Each point is reached from the start by the listed moves, each made 0, 1 or 2 times, or once backwards (-1), plus a little noise. Say if it took an odd or an even number of moves. Then give how often each move was made.
In the rows, 128 means zero.

Moves:
(1): [161 119 106 128 132]
(2): [141 165 137 138 135]
(3): [135 115 154 127 136]
Start: [144 139 129 127 128]
Points:
[249 172 156 148 167] -> even (2, 2, 2)
[200 141 166 136 156] -> even (1, 1, 2)
[118 137 177 125 130] -> even (-1, 0, 1)

Moves:
(1): [158 115 123 109 114 117 112 141 141 118]
(2): [139 162 139 114 127 122 142 113 125 121]
(3): [127 127 155 135 148 137 121 133 118 125]
(4): [147 139 128 156 126 129 136 141 130 142]
(5): [132 132 119 117 142 129 131 128 126 130]
(6): [133 130 123 133 129 158 119 123 131 126]
(7): [132  99 125 126 129 145 154 110 113 123]
(8): [114 130 134 124 128 142 144 148 132 124]
(9): [134 126 140 136 132 126 131 126 158 133]
Start: [128 129 108 130 111 143 141 119 127 131]
Points:
[ 99  79 143 207 118 156 205 137 166 160] -> odd (-1, -1, 0, 1, -1, -1, 1, 1, 2)
[124 135 201 123 174 220 212  28 119 104] -> odd (-1, 2, 2, -1, 0, 1, 2, 0, 2)
[209 216 159  82 128 131 120 178 116 106] -> odd (2, 2, 2, 1, 1, 0, -1, 1, -1)
[124 243 162 104 185 103 141  93  62 132] -> odd (-1, 2, 2, 0, 2, -1, -1, -1, -1)
[195 120  97  59 102 201 192  32 178  95] -> even (1, 2, -1, -1, 1, 2, 2, 0, 2)
[181 244 150 118 171 124 124 114  81 136] -> even (0, 2, 2, 1, 2, 0, -1, -1, -1)
[214  61  60 115 112 176 124 152 142 133] -> even (2, -1, 0, 1, 2, 1, 1, 0, 0)

Moves:
(1): [140 127 129 130 118 126 127 132 127 129 138 122 135 127 138 127 127 133]
(2): [126 154 130 144 129 126 126 130 123 125 123 119 122 130 130 129 135 123]
(3): [132 121 146 131 130 123 126 133 125 123 122 124 128 133 128 129 130 124]
(4): [123 119 123 144 124 142 126 122 127 128 123 120 123 126 132 116 130 125]
(5): [139 126 120 132 155 138 132 133 126 122 133 130 132 126 119 126 122 124]
(6): [131 135 136 118 122 152 134 136 121 130 125 128 122 128 132 133 123 128]
(7): [122 127 126 137 127 120 158 129 120 139 132 129 133 126 137 124 117 115]
(8): [117 120 116 133 129 126 131 148 136 128 129 132 119 128 127 137 135 122]
(9): [129 132 133 126 126 131 134 128 155 129 132 117 144 132 122 125 129 124]
(10): [124 135 122 130 133 127 115 131 125 156 126 127 138 129 120 134 130 120]
(11): [116 128 139 128 133 129 123 125 132 131 144 127 121 120 137 132 125 130]
(12): [138 129 129 135 128 131 126 125 139 131 126 144 116 133 134 127 126 128]
(13): [119 129 127 144 116 135 124 134 127 120 142 150 150 122 117 129 130 131]
(14): [117 122 129 131 126 129 126 124 130 126 137 130 125 157 129 128 132 133]
(15): [124 129 125 124 135 132 125 130 130 126 120 129 139 130 145 130 124 130]
(16): [128 125 127 139 124 124 121 121 130 123 125 119 128 130 120 152 116 122]
(17): [133 126 127 127 126 133 131 114 124 130 133 134 129 125 135 143 153 128]
(18): [123 127 130 130 134 127 136 133 125 137 124 129 124 123 123 137 132 158]
Start: [141 131 116 138 108 120 138 126 134 132 133 137 133 122 118 131 124 143]
Points:
[ 68 110  91 249  61 142 183 138 192 136 197 127 177 130  79 136  71  99] -> even (0, 0, -1, 2, 0, 0, 2, 1, 2, 0, 1, 0, 2, 1, -1, 2, -1, 0)
[171 210 164 111 127 175 114 117  74 190 132 110  95  68 197 177 187 221] -> even (2, 2, 0, 0, 0, 2, -1, -1, -1, 1, 2, 0, -1, -1, 1, -1, 2, 2)
[ 83 148  87 177 146 110 208 196 103 162 157 151  88 127 117 193  78 168] -> even (0, 1, -1, -1, 1, 1, 2, 2, -1, 0, 1, 0, 0, 1, 0, 1, -1, 2)
[101  74 112 136 121  73 211 150 113 144  88 137  91  91 169  88  97 147] -> odd (-1, -1, 1, 1, -1, -1, 2, 1, -1, -1, 0, 0, -1, -1, 1, -1, -1, 1)
[157 129  95 170 102 131 130 116 162 183 186 152 197 153  75 120  60  96] -> even (1, -1, -1, 0, 1, 0, 1, -1, 1, 2, 0, 1, 1, 1, -1, 1, -1, -1)
[124 147  66 206 128 148 119 140 112 131 140 137  82 130 117 214 205 198] -> even (1, 2, -1, 1, 1, 0, -1, 2, -1, 0, 0, 0, 0, 1, 0, 1, 2, 2)
[118 138 138 168  90 214 170 136 161 133 156 150 111  58 137 131 112 205] -> even (0, 0, -1, 2, 0, 2, 0, 0, 1, -1, 2, 1, 1, -1, 0, 0, 0, 2)
[178 184 122 181 166 106 161 126 179 130 148 123 169 192  86 134 138 199] -> even (1, 2, 0, -1, 2, -1, 0, -1, 2, 0, -1, 1, 0, 2, 0, 0, 0, 2)

Moves:
(1): [148 116 128 126 129 115 131 119 122 128 125 128 124 140 130 120 131 133
 122 119 126 121 118 122 136 107 132]
(2): [130 143 141 136 136 128 124 135 120 121 118 118 122 125 134 128 118 125
 125 132 129 129 136 143 111 132 138]
(3): [134 124 139 120 128 123 134 133 130 116 126 132 128 134 123 128 124 133
 125 133 127 132 135 126 134 130 130]
(4): [128 122 130 135 124 123 127 134 130 125 125 128 133 134 130 130 128 134
 126 129 117 131 120 130 124 125 125]
(5): [127 128 132 127 125 117 131 120 137 142 134 147 128 123 123 130 134 147
 136 131 120 120 111 133 126 127 134]
(6): [129 125 124 137 137 132 125 126 124 128 132 136 124 124 127 125 126 134
 131 123 133 131 123 128 124 127 132]
(7): [123 126 127 126 128 116 138 131 133 133 125 119 128 132 128 128 137 136
 133 128 136 122 137 119 114 130 121]
(8): [134 120 137 109 139 130 121 139 124 130 139 136 129 133 121 118 136 121
 129 135 139 138 128 124 128 132 125]
(9): [131 117 116 129 139 124 131 115 127 132 124 128 126 128 138 142 133 133
 126 134 123 141 127 137 131 131 123]
(10): [129 133 125 127 108 136 131 121 129 126 127 126 126 137 136 119 126 117
 126 117 129 128 114 152 146 127 114]
(11): [127 137 131 128 131 126 132 120 133 122 123 121 131 127 128 131 120 131
 137 129 134 129 119 125 140 124 124]
(12): [137 122 126 131 118 134 136 123 118 117 131 131 135 127 126 129 106 120
 133 126 122 126 123 115 120 124 130]
(13): [137 124 128 124 131 136 125 132 127 141 123 128 125 145 140 125 131 133
 117 129 147 124 132 139 125 121 128]
(14): [139 131 137 123 135 133 124 117 124 136 125 133 125 131 123 129 141 129
 137 132 128 129 131 119 128 131 131]
(15): [123 127 123 131 127 136 139 127 129 122 139 129 127 135 140 135 126 135
 117 136 136 125 125 123 122 133 134]
(16): [140 118 128 133 119 132 133 137 116 129 128 117 122 121 128 132 137 128
 131 133 123 130 126 130 128 128 128]
(17): [128 133 123 130 128 127 130 129 132 128 130 132 136 128 124 127 133 129
 124 131 125 122 124 131 132 127 122]
(18): [131 141 130 125 114 130 130 134 133 126 125 128 127 129 130 119 139 146
 137 130 136 133 128 134 127 129 129]
(19): [133 124 129 139 130 124 126 127 139 123 124 135 138 130 142 123 136 110
 141 141 131 123 129 128 132 127 134]
(20): [124 120 117 131 122 130 136 128 132 126 121 126 120 132 117 117 126 134
 129 132 128 129 126 125 131 130 145]
(21): [133 125 132 135 122 115 121 135 118 126 135 132 128 119 126 132 126 129
 122 130 142 125 126 123 141 134 126]
(22): [129 123 131 135 137 126 128 128 125 129 129 131 144 125 133 128 130 132
 127 127 134 133 133 137 123 121 134]
(23): [131 129 126 131 125 121 131 127 133 129 138 127 134 132 124 135 128 117
 124 134 123 121 135 130 129 125 125]
(24): [126 118 127 124 137 114 120 137 132 123 129 121 125 133 130 130 128 133
 130 129 120 116 119 137 126 137 137]
Start: [121 131 121 133 138 116 119 132 135 125 128 127 132 128 127 123 116 130
 131 127 134 118 135 125 126 125 125]
Points:
[147 112 150 152 163  37  95 201 156  98 115  91 127 147 174 161 139 166
 125 180 132 100 126 171 124 146 127] -> odd (0, 1, 1, 2, 0, 0, 0, 0, 1, -1, 1, -1, 1, -1, 0, 1, 0, 1, 1, -1, 1, -1, 1, 2)
[173 113 162 130 145 126 121 136 119  74 118 160 142 190 193 123  56 132
 110 147 183 134  97 142 132 127 105] -> odd (0, 1, 2, 2, 0, 1, 0, 1, 1, 1, 1, 2, 2, 0, 1, -1, 0, 0, 1, -1, 1, -1, -1, 0)
[118  97 113 155 150 110 117 147 109 129 142 133 162 154 189 121  92 132
  89 124 189 136 138 178  75 120 127] -> odd (0, 1, -1, 1, 0, 0, 1, 1, 1, 1, -1, 1, 1, -1, 1, -1, -1, 0, 0, 0, 1, 2, 0, 0)
[182 143 190 139 150  53 147  79 164 111  76 126 136 154 159 145 168 186
 189 180  75 153  98 201 146 110 145] -> even (1, 2, 2, 2, 2, -1, 0, 0, 2, 1, 2, -1, -1, 2, 0, 1, -1, 1, 1, 0, -1, 1, 1, 0)
[244  90 118 218  98 115 139  78  69 109 125 130 128 154 188 123 120 138
 131 136 180 118  88 186 187  73 170] -> even (2, 1, 0, 0, 0, 2, -1, -1, 1, 2, 1, 1, 1, 2, 1, 2, -1, 1, 1, 1, 2, 2, 2, 0)
[184 139 179  93 184 101 121 135 107 112 126 137 194 164 123 119 102 101
 133 164 249 137 190 134 143 139  80] -> odd (-1, 1, 2, -1, -1, 0, 2, 2, 1, 1, 2, 2, 2, 2, -1, -1, 2, 0, 0, 0, 2, 2, 1, 0)

Moves:
(1): [153 144 134 126 129 135 126 118 142 120 132 132 133 131 131 128 130 132
 129 131 136 123 126 135]
(2): [125 146 127 123 124 125 126 125 120 126 131 128 131 132 139 127 127 127
 133 129 125 131 130 132]
(3): [130 118 140 128 137 130 123 130 126 133 121 120 123 123 136 129 132 125
 129 126 133 131 132 127]
(4): [128 121 117 150 132 132 107 133 128 128 137 125 130 125 132 116 124 126
 139 126 131 126 120 118]
(5): [115 133 118 123 131 132 124 134 143 129 120 127 115 138 130 113 135 126
 120 122 128 123 134 126]
(6): [124 123 127 135 121 140 128 122 115 127 125 124 129 132 129 134 130 114
 128 119 124 126 140 136]
(7): [125 126 131 130 133 133 138 129 120 131 127 129 128 135 125 132 127 124
 132 129 130 114 116 122]
(8): [132 125 140 126 121 129 112 136 132 131 140 136 118 127 128 135 134 119
 121 134 130 128 123 138]
(9): [124 123 127 127 119 129 138 132 139 128 127 128 125 125 130 133 126 127
 136 127 124 127 133 121]
(10): [135 131 134 123 130 140 129 132 118 149 129 120 141 123 122 120 122 130
 124 111 118 130 133 125]
(11): [121 125 117 120 146 134 131 128 123 127 150 124 119 116 126 135 118 116
 131 127 122 127 138 130]
(12): [119 133 135 134 129 124 134 113 130 131 130 139 124 127 120 127 132 128
 125 124 141 131 130 127]
(13): [124 128 131 129 130 129 131 143 133 123 130 132 150 133 129 124 124 122
 125 128 136 131 127 142]
(14): [132 126 134 131 124 128 132 122 129 132 136 130 127 142 135 120 126 129
 129 136 118 124 136 126]
(15): [135 129 118 133 129 137 127 137 121 145 128 138 124 129 142 129 118 124
 124 135 138 144 130 124]
(16): [124 132 127 134 133 128 125 128 125 130 130 131 132 140 123 139 135 122
 136 128 124 132 135 130]
(17): [138 134 119 125 127 114 131 122 136 135 136 120 135 130 130 124 155 117
 122 123 130 127 123 129]
(18): [129 125 127 127 124 132 127 129 124 129 132 131 120 129 140 136 131 141
 126 121 126 124 128 129]
(19): [130 121 127 113 124 125 131 128 131 128 125 136 130 133 121 118 120 126
 142 126 120 131 120 138]
(20): [127 130 126 133 129 137 133 124 130 133 130 129 136 118 127 124 133 132
 128 140 128 122 129 135]
(21): [127 130 128 123 119 128 135 134 130 133 127 114 120 133 124 130 127 130
 133 128 134 134 123 139]
(22): [124 126 130 134 128 133 144 131 124 124 133 131 113 130 128 125 133 123
 125 125 114 143 119 129]
(23): [133 135 136 136 131 115 133 140 123 132 127 135 116 119 113 125 132 134
 133 126 130 118 140 133]
(24): [127 137 129 143 126 118 123 124 141 139 117 132 128 123 137 134 117 128
 119 133 112 118 116 146]
Start: [125 115 122 124 103 139 132 123 137 131 127 128 131 137 141 120 145 126
 124 130 130 110 138 122]
Points:
[158  96 188 142 106 156 152 187 158 232 129 208 126  99 121  26 185 100
  79 108 153 164 145 184] -> odd (0, -1, 2, 0, 1, 0, -1, 2, 0, 2, -1, 2, 2, 0, 2, -1, 1, 0, 2, 2, -1, 2, 2, 0)
[131 140 182 214 100 110 133 122 134 233 102 183 110 170 163 111 137 135
 159 123 107  87 158 145] -> odd (0, 1, 2, 1, 0, 0, 1, 0, 1, 1, -1, 2, 0, 2, 1, 2, 0, 1, 1, 0, 0, 0, 2, 2)
[ 67 125 140  50  99 159 148 158 127 206 148 183 124 202 143 121  71  70
 145 141 149 152 133 140] -> even (-1, 2, 0, -1, 1, -1, 2, 2, 1, 1, 1, 2, 1, 1, 2, 1, -1, -1, 2, -1, 1, -1, -1, 0)
[101  53 115 125  92 163 124 171  84 144  84  92 121 130  79 102  84 104
 175 116 144  77 110 155] -> odd (-1, -1, 0, 1, 0, 2, 2, 0, -1, 0, 0, -1, 0, -1, 0, -1, -1, -1, 2, 0, 2, -1, 1, 0)
[199 209 161 137  62 174 128 139 115 174 144 100 191 191 135  94 194  83
 134 112 107 140 171 226] -> even (2, 2, 0, 0, 0, 2, -1, 1, -1, 2, -1, -1, 1, 1, 0, 2, 1, -1, 0, 1, 2, 1, 1, 0)
[133 136  81 159  98 237 164 143 111 180 162 110 217 151 190  95  75  67
 124 107 130 127 169 108] -> even (1, 1, -1, 1, 0, 2, 1, -1, 2, 2, 1, 0, 2, 1, 2, -1, 0, -1, -1, 0, 0, 0, -1, 0)
[145 133  66 174 135 150  78 166 227 191 179 146 129 165 249  72 157  69
  75 141 129 128  86 160] -> odd (1, 0, 1, 2, 2, -1, 0, 1, 0, 0, 1, 0, 2, 1, 2, 0, 2, 1, 0, 0, 0, 1, -1, 2)
[179  78 121 173 121 195  85 120  89 162 209  74 131 160 217 157 197  55
 125  81 100 111 132 112] -> odd (1, 0, 2, 2, -1, 2, 1, 1, 0, 1, 1, -1, 0, 1, 0, 1, 2, 2, -1, -1, 0, 1, -1, 0)
[162 162 140 163  94 164 140 165 176 190  94 142 170 138 121  26  83 166
 114 156  77  68  74 189] -> even (1, 0, -1, 1, 1, -1, 1, 0, -1, 2, -1, -1, 1, 1, 0, -1, -1, -1, 1, 2, 1, 1, 1, 2)

Moves:
(1): [122 135 130 131 126 128 129 128 136 127 124 125 124 128 129 127 129 122
 118 127 124 122 124 119 129 136]
(2): [127 128 127 132 116 128 139 117 126 138 135 123 125 123 147 119 129 122
 143 126 137 137 120 143 141 137]
(3): [129 120 114 125 134 132 128 136 131 136 128 119 125 123 115 129 131 111
 130 149 130 132 125 117 134 133]
(4): [140 139 125 127 132 122 136 119 114 117 119 118 150 123 123 122 129 143
 132 130 127 107 130 131 123 138]
(5): [129 136 136 125 130 139 156 122 124 127 112 122 121 141 134 119 109 141
 129 122 128 125 130 123 120 135]
(6): [137 138 126 124 124 128 128 120 133 130 121 129 126 126 125 125 136 123
 135 132 140 126 116 121 127 127]
(7): [130 130 131 131 127 126 129 116 140 126 134 123 117 123 129 130 134 118
 130 123 132 124 126 137 143 127]
(8): [127 123 120 121 132 136 128 135 120 116 123 129 138 122 129 129 130 137
 122 124 123 126 127 123 132 131]
(9): [124 125 132 114 131 135 134 137 133 131 137 141 129 122 136 122 132 157
 125 129 112 133 133 126 129 138]
(10): [139 123 148 128 130 138 127 126 127 133 128 129 142 127 132 133 124 119
 141 133 124 124 129 132 133 128]
(11): [129 128 133 129 124 133 129 124 122 129 126 122 129 119 122 130 136 132
 115 131 123 134 124 124 125 130]
(12): [133 127 127 130 129 136 115 133 127 121 131 128 133 128 131 127 145 126
 126 129 130 128 133 125 120 131]
(13): [124 115 137 128 133 134 121 146 120 127 139 129 131 120 128 131 132 148
 134 136 125 124 120 134 119 126]
(14): [125 144 135 124 140 137 139 111 119 126 120 136 126 118 129 123 134 123
 137 129 124 129 127 124 127 138]
(15): [140 143 132 115 121 117 122 120 136 138 114 122 120 138 152 143 112 144
 144 126 134 124 131 138 122 128]
(16): [125 140 124 136 113 139 130 124 120 138 129 126 122 137 119 130 129 128
 139 118 128 118 138 125 146 121]
(17): [126 117 118 122 138 137 120 125 115 144 129 127 124 136 123 142 119 125
 129 125 130 119 127 135 128 137]
(18): [129 126 129 139 134 125 128 125 125 127 122 131 130 140 139 133 121 132
 134 123 129 131 133 123 133 129]
(19): [125 126 123 142 125 124 124 133 131 133 120 126 131 122 120 127 140 122
 135 126 139 123 134 144 132 124]
(20): [126 119 129 134 125 139 136 123 141 128 135 131 126 116 122 130 125 122
 139 123 133 121 135 124 129 132]
(21): [124 131 124 129 138 128 113 111 121 133 125 115 127 116 124 120 130 137
 120 136 127 128 122 129 139 113]
(22): [133 124 131 133 127 128 124 133 134 123 126 126 127 130 120 129 127 125
 134 117 125 133 128 133 131 138]
(23): [141 126 120 129 124 123 134 132 122 125 121 136 121 128 137 116 133 125
 136 130 122 127 122 121 126 131]
(24): [126 117 127 120 127 126 114 148 119 132 134 126 124 120 129 135 128 126
 120 128 140 127 131 135 135 128]
Start: [140 134 139 126 129 132 130 120 127 131 129 112 141 136 135 124 111 131
 132 120 129 124 129 133 133 123]
Points:
[114  50 182 156 128 200 111 175 148 201 167 110 157  91 126 148 122 119
 211 133 140 141 121 202 165 172] -> even (1, 2, 1, -1, 0, 0, -1, 0, 1, 2, 0, 0, 2, 0, 0, 0, 1, 0, 2, 1, 0, 2, -1, 0)
[106 107 169 151 147 207 148 165 140 132 100 138 136 126 123 165 113 164
 154 102 107  87 158 118  64 165] -> odd (2, -1, 0, -1, 1, -1, -1, 1, 0, 0, 1, 1, 2, 1, 1, 0, 1, 0, 2, 2, -1, 0, 0, -1)
[162 171 165  65 128 191 121 117 109 145  92  49 116 133 105 189  84 149
 126 113 101 107 146 129 194 150] -> even (0, -1, 2, 0, 1, -1, 2, 2, 0, 1, 2, 0, 0, 1, 2, 2, 0, -1, -1, -1, 0, 2, -1, 1)
[150 116 181 114 171 151 151 185 144 144 116 110 118 121 127 112 120 160
 173 149 143 127 159 166 170 140] -> odd (-1, -1, 2, 0, 2, 0, 2, -1, 2, 1, -1, 0, 1, 1, 0, 0, -1, 1, 2, -1, 0, 1, 0, 2)
[188 209 138  98 137 129 147  56  94 162  60  79 133 168 146 160  52 151
 202 113 187  19 157 140 110 129] -> even (0, -1, 0, 2, 1, 1, 0, -1, -1, 0, -1, 0, 0, 1, 2, 1, 1, 0, 0, 1, 0, -1, 0, 1)
[ 78 219 155 164 179 166 178  16 138 102 106 105 110 114 116  77 139 168
  88 111  90 112 136  63 185 107] -> even (2, -1, 0, 0, 1, 0, 2, 0, 1, -1, 0, 0, 0, 2, -1, 1, -1, 2, 0, 0, 2, -1, -1, -1)
[176 179 188 106 151 231 157  40  96 125  74  31 152  92 148 152  75 249
 182  87 112  53 160 116 207 183] -> even (1, 0, 1, 2, 2, 0, 2, 2, 1, 1, 2, 1, 1, 1, 2, 2, 0, 2, -1, 2, 2, 2, -1, 1)
[167 118 156 126 134 171 224 105  24  90  84 139 159 105 193 113  67 162
 171  72 122 114 142 110 128 188] -> odd (-1, 1, -1, 1, 1, -1, -1, 2, -1, 0, 2, -1, 0, 2, 0, 0, 0, 2, -1, 2, -1, 0, 2, 2)
[194  33 130  83 113 199  98 193 182 204 144 127 137 105 140 161 130  72
 187 142 147 147 142 149 128 218] -> even (0, 1, 2, -1, 0, 1, -1, 0, 2, 2, 1, 2, -1, -1, 1, -1, 2, -1, 1, 2, -1, 2, 1, 1)
